Each wall is flat, endless, passes through zero and stands at right angles to its row. A trip goes straight from one point to another. List the walls that it crosses, first one first.

Walls:
(1): [ 23 -18]
(2): [ 3 11]
(3): [-51  18]
(4): [-6 15]
(5): [ 4 44]
Trips:
[-19  31] to [-31   4] => 2
[-14  14] to [15  8] => 3, 1
[22  6] to [-60  26] => 4, 1, 3
[ 18 -11] to [-10  31] => 2, 5, 4, 1, 3
[-20  16] to [-8 14] => none
[24  2] to [ 40 -26] => 5, 2
[-16  24] to [18 42] => 3
[-18  30] to [ 9 19] => 3
[23 46] to [ 10 -59] => 1, 4, 5, 2
[-22   3] to [-29  -6] => 5

Walls:
(1): [  1 -22 -33  40   3 -27]
(2): [ 10  13  30   1  28 -15]
(3): [ 28  52  -2  40   8 -16]
(4): [-35  -3 -60 -41 -11  -7]
(5): [ 25 -15  -3  24  15  42]
(6): [ -8 -12 -20  12 -23  23]
Trips:
[ 27 -11 -45  -5  21 -35] to [ -1  -3  17 -43   4 -23] => 2, 3, 1
[ 2 -3  1 24 22 -1] to [ 31 -30 -13  -2 -17  39] => 6, 2, 3, 1
[ 27  -5  14 -19 -19  -9] to [ -9  24 -11 -30   1  -2] => 4, 2
[-9  6 13 14 18 14] to [ -2 -41  29 -18 -21  36] => 3, 6, 2
[12 20 17 37 43 -6] to [-35   8  -9   8   2 -37] => 5, 4
[-21 -39  31 -10   5  33] to [ -5  21  32   1  29 -30] => 2, 6, 5, 3

Walls:
(1): [ 13 -13  -4   5   7  -2 -10  -9 -18]
(2): [-26  -6 -24 -18  -6 -20   8  -6 -11]
(3): [-17  11  18 -22 -21 -10   6  22  25]
(4): [ 11  -7  24  -6  22  28  15   8 -10]
(5): [-16  16  -1   6  -8   7  -5   9 -44]
(6): [  5   5  21  33 -10  13   7 -17 -21]
Trips:
[ -9 -14  29  -7  -5 -23  -5 -17 -18] to [ 30  16   0 -11 -12   3  11 -14 -20] => 4, 3, 2
[  3  -3   2 -11  -6   0  -5  43  16] to [  2   8 -12  40 -27  21   1  15  -7] => 5, 4, 6, 3
[ 10 -25   4   0 -20   1 -15  23  10] to [-14   9 -37  -9 -30 -16  -9   0  -6] => 2, 1, 5
[  1   4  13 -12 -19  16 -22  -5 -12] to [ -2   7 -39  13  -2 -12 -12 -18 -20] => 4, 3, 2
[ -5 -26  -3 -35   0   8  -6 -12 -35] to [  1 -16  -9   0   2  11 -12   2  16] => 5, 2, 4
[ -2  12  19 -27  28  14 -28 -29   8] to [ 22  22  11   9  -6  -5 -15 -12 -25] => 6, 5, 4
[ -5 -11 -31   3   6  -5  11 -60   1] to [ 12  -7 -22  13  -4 -18  -8 -23 -23] => 5
